Each row of a before or after table is a point. One or more steps were done to the points. Then noise was added and the rows were shuffled. The steps act on columns, c1 being the first. What was done? A step turns or swaps two columns, mirrors them in a line or flattens them onto one, adds a multiple of one to another, or multiplies or shifts one. Angles are multiples of 10 degrees, from the lower column toward the higher: turns from -170 to 170, lines from 10 to 170 but not 90. Use the fewest steps. Two steps may share a column if one is a turn and the other turns, adds or multiplies; they go together, in the order done. Otherwise the lowest column goes first.
In the rows, 128 means zero.

Before (14 x 2)
[[164 133]
 [108 130]
 [204 146]
 [174 119]
 [141 132]
 [ 64 174]
 [100 159]
 [ 88 147]
 [144 103]
 [ 23 136]
 [ 78 127]
 [140 150]
 [151 119]
 [103 136]]
After (14 x 2)
[[136  24]
 [130 106]
 [147  89]
 [130 165]
 [173  64]
 [133 142]
 [150 141]
 [119 150]
 [157 100]
 [146 201]
 [126  78]
 [120 174]
 [103 143]
 [136 103]]
Steps: swap c1 and c2

Before (14 x 4)
[[133 165 132 126]
 [156 136 124 135]
 [  7  98 145 117]
 [156 154 154 131]
 [147 138 145 168]
 [149 163  82 102]
 [135 121 146 110]
 [121 119  75 139]
 [139 106  76 121]
 [128 153 152 168]
 [140 160 154 115]
 [156 164 144 117]
 [111 133 137 104]
 [142  78 154 153]]
After (14 x 4)
[[133 126 153  80]
 [134 180 133 151]
 [131 135 135  72]
 [126 154 147 141]
 [132 116 133 150]
 [128 182 130 149]
 [131 182 166  92]
 [128 183 125 132]
 [129 143 142 152]
 [129  92  93 143]
 [125 169  82 137]
 [130 160  87 133]
 [131 158 121 115]
 [127 175 118 151]]
Steps: multiply c1 by 0; shift c2 by 20; turn c3 and c4 by 110 degrees

Before (8 x 6)
[[149 129 138 175 186 146]
 [129 109 127 145  58 115]
 [151  89  86 124 213 141]
 [119  94  72 199  82 125]
 [109  97 179 137 109  96]
 [143  59 107 177  86 152]
 [134 123 106 117 134 141]
 [ 79  88  88 108  81 160]]
After (8 x 6)
[[192  83 128 160 126 160]
 [151 117 185  58  61 140]
 [123 109 138 179 189 115]
 [ 94  83 107 154 163  93]
 [110 137 141  41 119 141]
 [141 129 145 124 111 144]
 [185 111 161 121 213 121]
 [142  86 183 121 181 154]]
Steps: turn c1 and c3 by 120 degrees; turn c2 and c3 by -30 degrees; add 0.7 times c6 to c5; turn c4 and c5 by 130 degrees

Before (12 x 9)
[[129 106 150 106 128 131 153  98 175]
 [140  71 142 116  71 131  95 137  98]
 [132 109 139 107 125  83 150 108 104]
 [156 164 102 137  53 182  93 166 128]
 [110  76 121  94 131 107 151 141 126]
 [199 134 120 121  69 154 122 192 109]
 [146 120 105 117 128 158 125 129 167]
 [123 106 133 161 131 163 164 101 155]
 [165 141 134 142 135 172 103 141 162]
 [ 94 107 153 119 119 110 143 156 102]
 [139 122 109 154 148 114 147 116 152]
 [112  84 154 161  94 113 132 111 182]]
After (12 x 9)
[[132 103  95 101 127 127 150  98  70]
 [150 164 202 132   9 176  94 168 156]
 [148 119 157 116 129 147 128 130  96]
 [125 111 103 161 130 152 158 101  93]
 [129 107  84 109 120  98 158 112 145]
 [110  73  64  99 131 112 156 134 100]
 [138 126 140 155 159 122 149 114 110]
 [107  81  56 160  71 116 130 110  44]
 [167 145 151 133 142 155 103 135 104]
 [138  74  29 115  38 128  93 141 123]
 [ 92 107  59 124 120 114 150 154 133]
 [195 135 138 120  28 142 124 189 163]]
Steps: add -1.5 times c2 to c3; turn c3 and c9 by -160 degrees; multiply c5 by 1.6; multiply c6 by 0.7
